Each row is a point. Two turns around zero, p and q, are shown by what they do to some points. Where does a point land after both, in the order given? Backwards means that the second turn is done in reverse. Each puzzle has new turns, and all numbers are rounded.

Turn p:
.39 -.13 => .18 .37
-.03 .19 => -.19 .00
-.36 -.06 => .01 -.36
Turn q:
.07 -.06 => .09 -.02
.24 -.25 => .33 -.09
-.07 .48 => -.31 .38
-.25 -.17 => -.13 -.27
Where do these land?
q, then p: .04 -.24 => .20 .13
q, then p: -.09 .06 => -.02 -.11
q, then p: .30 -.23 => .09 .37
q, then p: -.25 .42 => -.29 -.40

Turn p:
-.13 -.28 .04 => -.06 .04 .30
.10 .27 .13 => -.03 .10 -.30
.01 -.11 .25 => -.07 .25 .08
-.41 .23 -.41 => -.24 -.57 -.06
.43 -.11 -.01 => .41 .18 -.02
Turn q:
-.04 -.29 .14 => -.28 -.13 .09
.18 .07 -.06 => .18 -.06 .08
-.36 -.20 -.30 => -.19 -.13 -.45
.22 .42 .22 => .30 .32 .29
Where do these land?
p, then q backwards: .44 -.12 -.03 => .15 .41 -.14
p, then q: .23 .14 .01 => .24 -.12 -.04
q, then p backwards: -.58 -.09 .11 => -.19 .36 .44
p, then q: .17 .14 .19 => .25 .04 -.13
p, then q: -.37 -.06 -.38 => -.49 -.19 .07
q, then p: .10 -.02 .09 => -.05 .12 .01

Turn p:
-.04 .06 .16 -.17 .03 -.10 => -.15 -.16 .01 -.11 -.09 -.04
-.11 -.06 .04 .21 -.03 .12 => -.01 .06 .00 .26 .00 .08
.09 .26 -.08 -.09 .15 -.03 => -.14 .15 .07 -.22 .07 -.12
-.02 -.21 .27 .14 -.10 -.07 => .00 -.28 -.07 .26 .03 .02
.06 .32 .02 -.05 -.16 .11 => -.04 .06 .36 -.06 -.02 -.08
-.11 -.23 -.26 -.17 .10 .24 => .15 .19 -.14 -.12 -.10 .35
-.10 -.24 -.01 .05 -.21 -.07 => .22 -.14 -.09 .16 -.13 .03
.17 -.26 .08 -.04 .06 .00 => .07 -.18 -.15 -.03 .16 .14
.06 .37 -.22 .13 .18 -.20 => -.11 .31 .00 -.12 .10 -.38
Turn q:
.00 -.27 .27 -.07 -.13 -.07 => .11 -.38 .07 .09 -.02 .05
-.24 -.21 -.23 .11 .04 .19 => -.24 -.03 -.16 -.16 .20 .24
-.02 .09 .06 .08 .11 -.18 => .02 .02 .01 .01 .08 -.23
.16 .07 -.26 -.08 -.11 -.03 => .02 .18 -.21 .08 -.18 .05
-.15 .23 -.04 .04 -.07 .25 => -.24 .19 .19 -.05 -.05 .10
.17 -.08 -.25 -.18 .09 .10 => .15 .14 -.21 -.14 -.11 .18
.17 .09 .27 .23 .13 -.23 => .21 .00 .14 .20 .20 -.30
-.10 .08 .18 -.12 -.07 -.03 => -.04 -.12 .17 -.02 -.13 -.09
Where do these land?
p, then q: -.06 -.07 .12 .13 -.07 -.04 => -.04 -.03 -.06 .10 .17 .02
q, then p: -.17 .02 .01 .13 -.15 .25 => -.21 .05 .04 .17 -.14 .19
p, then q: -.09 .02 -.15 -.06 -.05 -.06 => .01 .04 -.02 .12 -.16 -.02
q, then p: -.01 .13 .04 .13 -.14 -.13 => -.04 .01 -.07 .19 -.03 -.17
q, then p backwards: .11 -.05 .06 .18 .11 -.12 => .17 -.05 -.05 .20 -.04 -.06
q, then p: .31 .00 .06 .05 -.02 -.02 => .03 .03 .09 .06 .28 -.10
p, then q backwards: .03 .10 -.05 .05 .20 .17 => -.05 .09 -.13 .16 .05 .17
p, then q backwards: -.09 -.14 -.12 .14 -.16 .03 => .28 -.01 .02 -.01 -.07 -.04
p, then q: -.03 .00 .03 -.75 .27 -.09 => -.13 -.27 -.10 -.34 -.58 .31
